Each row of a before or after table is a point. The points were changed in one or more steps. Then noise was added and the rows were shuffled. The steps act on columns, c1 being the first. Write out the steps. A step turns or swaps two columns, mirrors them in a line or flattens them onto one, adds a multiple of one to another, or multiplies or shifts one. Angles are multiples of 10 degrees, from the lower column toward the higher: turns from -170 to 170, lines from 10 to 170 but not 90. Use the fewest steps. Two steps may share a column if one is a turn and the other turns, adds or multiplies; they go together, in the order done. Otherwise the lowest column goes first.

Before, 14 rows:
[[-0.2  5.5]
 [ 0.5  1.7]
 [ 1.0  0.6]
 [ 3.1 -2.9]
 [-0.1  0.8]
 [ 0.6  0.6]
 [-0.3 -2.7]
 [ 1.4  1.7]
 [ 0.7  3.1]
 [-1.2 -2.0]
 [-1.4  4.5]
 [-0.8  0.2]
 [ 2.2 -2.8]
 [ 1.3  1.0]]
After:
[[ 5.0 -8.6]
 [ 1.7 16.4]
 [ 2.7  9.3]
 [ 3.5  5.1]
 [ 2.4  5.1]
 [ 0.8 13.4]
 [ 1.7 -8.0]
 [ 2.9  1.9]
 [ 1.4  0.8]
 [ 0.8 -6.1]
 [ 1.8  2.3]
 [ 4.2 -8.3]
 [ 3.3  2.8]
 [ 2.5  1.8]]
Steps: shift c1 by 2.0; multiply c2 by 3

Before, 8 rows:
[[ 5.4  5.4  3.4 12.9  0.6  1.0]
 [-5.2  4.7  4.7 -4.8  1.5 -3.0]
 [ 3.0  0.8 -4.2 -3.4  3.2 -2.1]
 [ 3.1  2.5 -1.5  1.9  2.3  6.4]
 [ 0.9 -0.6  2.8 -0.2 -8.1  5.4]
 [-1.0  7.5 -4.8 -5.1 -6.0 -0.9]
 [-2.4  4.8  5.8 -5.1 -3.2  0.3]
 [-2.2 -1.5  2.0  5.2  1.9  3.7]]
After, 8 rows:
[[-1.4  7.6  3.1 -5.4 -2.6 -6.7]
 [ 5.3  5.5 -3.1 12.7 -1.1  1.9]
 [ 3.3  1.1  3.9 -3.8  3.9  0.0]
 [-5.2  4.6  0.2 -4.7 -2.4  4.8]
 [-2.5  5.1 -2.9 -4.8 -5.7  1.7]
 [-2.4 -1.5 -4.3  5.3  1.3  1.4]
 [ 1.1 -0.8 -6.3 -0.7 -5.9 -5.6]
 [ 3.1  2.6 -4.6  2.2  4.2 -1.5]]
Steps: turn c3 and c6 by 120 degrees; turn c5 and c6 by 40 degrees

Before, 10 rows:
[[ 0.4  5.0 -4.8 -2.1 -2.9 -2.9  1.8  1.0 -2.8 -1.7  4.6]
 [ 2.3  2.4 -9.5  2.9  1.8 -1.7 -2.9 -0.7 -1.6 -6.8  7.3]
 [ 2.9 -0.9 -0.2  5.4 -0.4  4.4  1.6 -3.4  4.1  1.8 11.8]
 [ 0.9  6.4 -9.4  4.1  2.8 -1.4 -2.2  4.5 -1.4  1.0  5.7]
 [ 0.3  2.3 -4.9  3.9  1.8  3.7 -1.3  6.5 -1.2 -4.5  6.4]
 [ 2.7  2.7  0.0 -4.6 -3.7  5.0 -5.0 -2.6  3.0  3.7  6.9]
 [-1.9  7.8 -2.5  1.0  1.7 -1.3 -2.6 -3.0 -2.8 -2.8  2.7]
 [ 2.6 -2.0 -5.5  5.0  2.4 -0.3 -1.5 -1.2 -6.0 -1.5  4.8]
 [-5.9 -3.5  3.6 -6.4 -4.9  4.3 -4.1 -7.0  5.8  6.8 12.0]
 [ 1.9  5.8 -1.6 -1.6  2.4 -4.1 -3.6  1.8 -3.8 -1.8  8.2]]
After (10 x 11):
[[ 2.7  3.2 -5.4  5.2 -1.5  3.0 -1.7 -0.3 -5.7 -1.2  4.0]
 [ 0.7 -1.2 -5.4  4.1  2.2  7.3 -1.5  6.8 -1.2 -4.6  2.2]
 [ 2.7 -4.2 -0.1 -4.7 -0.4  8.4 -4.8 -3.2  2.9  3.8  2.3]
 [ 2.4 -1.3 -9.5  2.9 -2.4  3.1 -3.0  1.1 -2.0 -7.1  6.8]
 [ 1.9 -3.9 -1.6 -1.6 -2.7  2.3 -3.5  4.5 -4.0 -1.4  8.7]
 [-5.8  0.5  3.8 -6.5  0.4 10.9 -4.2 -9.2  5.5  7.0  6.5]
 [ 0.5 -5.8 -4.9 -2.2  1.0  0.8  1.7  0.8 -2.8 -1.9  5.4]
 [ 3.0  0.4 -0.1  5.0 -1.3 10.9  1.4 -3.2  3.7  1.8  6.5]
 [ 0.8 -4.2 -9.6  4.3 -1.4  3.0 -2.3  7.1 -1.5  0.8  5.4]
 [-1.8 -5.5 -2.3  1.1 -6.0  0.6 -2.5  1.2 -2.9 -2.9  2.9]]
Steps: turn c2 and c5 by -150 degrees; turn c5 and c8 by -40 degrees; turn c6 and c11 by -40 degrees
